Each row is a point. Examples show where two turns around zero, p and q, send a point. Write where each new point lands after one turn and then the other. Backwards means that the second turn is done in reverse. Each puzzle has new turns, and all numbers are rounded.
(in the rows, 128 means zero)

Turn p:
[146 130  88] => [ 91 105 123]
[132 107 117] => [109 135 141]
[ 91 162  79] => [100 128  64]
[167  85 151] => [129 127 190]
[120 165 152] => [165 117 106]
[111 119 182] => [175 157 143]
Turn q:
[180 123 119] => [151 164  97]
[129 127 157] => [103 141 132]
[105  84 135] => [132 139 177]
[ 87 176 155] => [ 76  83 122]
[139 130  75] => [178 112 113]
Where do these land?
p, then q: [117 133 192] => [126 168  77]
p, then q: [108 105 118] => [114 101 118]
q, then p backwards: [142 112 136] => [113 113 135]
p, then q: [145 162  66] => [165 106 187]

Turn p:
[139 142 179 148] => [111 169  96 146]
[109  96 116  98] => [133  80 126 136]
[140 158 112 113] => [151 141 155 136]
[158 137 134 101] => [165 137 122 144]
[111 154 117 115] => [126 129 159 144]
[113  60 109  98] => [137  54 106 119]
[126 147 129 224] => [ 73 185 130  70]
Turn q:
[127 143 150 113] => [132 121 154 114]
[104 151 172 143] => [136 119 138  73]
[129 168 154 110] => [116 113 168 103]
[161  97 133 173] => [144  91  80 139]
[126 138 105 141] => [104 134 114 131]
[121  70  54  88] => [135 190 114 208]
Where do these land?
p, then q backwards: [134 139 126  88] => [149 101 136 106]
p, then q: [ 95 124 169 171] => [106 185 123  98]
p, then q: [ 84  85  87 149] => [188 173 142 139]
p, then q backwards: [137 149 105 122] => [119 126 146 102]
p, then q backwards: [190 143 153 110] => [ 99  63 125 125]

Turn p:
[132 129 132 124 113 108 105 152] => [142 111 141 109 114 121 105 131]
[113 132 156 126 133 119 139  95] => [107 144 142 128 110 147 156 125]
[189 157  84 140 167 144 115 150] => [158 163  92 116 167  88  93  93]
[122 110 133 131 108  96 126 120] => [131 119 130 110 101 131 139 153]
[ 96 100 135 124 142 123 123 112] => [ 87 125 125 131 115 137 131 148]
[122 121 111 103 101 104 137 129] => [148 128 144 124 125 132 128 169]
[159 168  87 107  97 145  80 141] => [164 124 165 118 164  66 106 122]
[142 141 137 160 138 168 143 133] => [132 121 105 147 146 130 142  84]
[129 116 162 124 164 153 159 129] => [110 146 110 167 117 160 125 103]
[ 87 139 144 138 141 134 152 125] => [103 121 131 130 141 171 143 121]
[115  95 128 131 104 114 130 120] => [125 108 123 129 106 128 142 160]
Turn q:
[137  97 110 148 123 130 118 129] => [122 135 136 162 141 139 145 125]
[143 145 123 135 135 129 124  98] => [113 160 122 124 116 118 125 125]
[ 97 107  31 135 139 129 131 124] => [121 169 166 119 178 194 156 135]
[123 126 148 147 139 140 137 119] => [122 124 117 134 105 137 125 108]
[144 137 136 124 127 115 116  99] => [111 146 124 128 112 106 128 142]
[144 105 149 105 115 143 121 127] => [134 109 123 135 124 100 158 127]
[111 134 128 123 137 111 114 175] => [126  93 136 123 158 135 100 136]
[116 141 152 118 127 123 113  98] => [108 128 106 113 104 118 130 146]
[145 123 151 135 139 117 191 122] => [159 129 159 131  77 126 115 106]
[122 145 123 132  96 124 125 105] => [139 152 105 126 122 130 129 153]
[127 148 156 106 131 148 118 212] => [153  64 116 112 172 105  96 104]
Where do these land?
q, then p: [109 119  90 112 114 140 160 145] => [141 160 121 168 122 127 121  99]
q, then p: [121 106 143 134 115 101 132 123] => [143  93 115 132 119 131 127 122]
p, then q: [133 140 107 108 141 117 134 131] => [115 125 123 113 142 112 108 119]
p, then q backwards: [162 124 164 127 116 135 121 118] => [155 113 150 137 131 139 158 112]
q, then p: [137 142 138 144 109 116 111  91] => [148 106 137  98 157 132 124 132]
p, then q: [149 116 101 160 139 100 156 120] => [151 157 157 103 163 122 129 123]
p, then q: [120 140 161 135 125 178  84 152] => [ 86 125 118 158  84 146 154 153]
q, then p: [115 106 106 120 151 125 151 108] => [131 125 150 162 124 150 145 112]
q, then p: [108 178 177 125 138 170 112 165] => [101 153 121 124 131  73 115 193]
p, then q: [128 108  94 115 132  96 120 128] => [134 107 138 118 168 117 111 140]
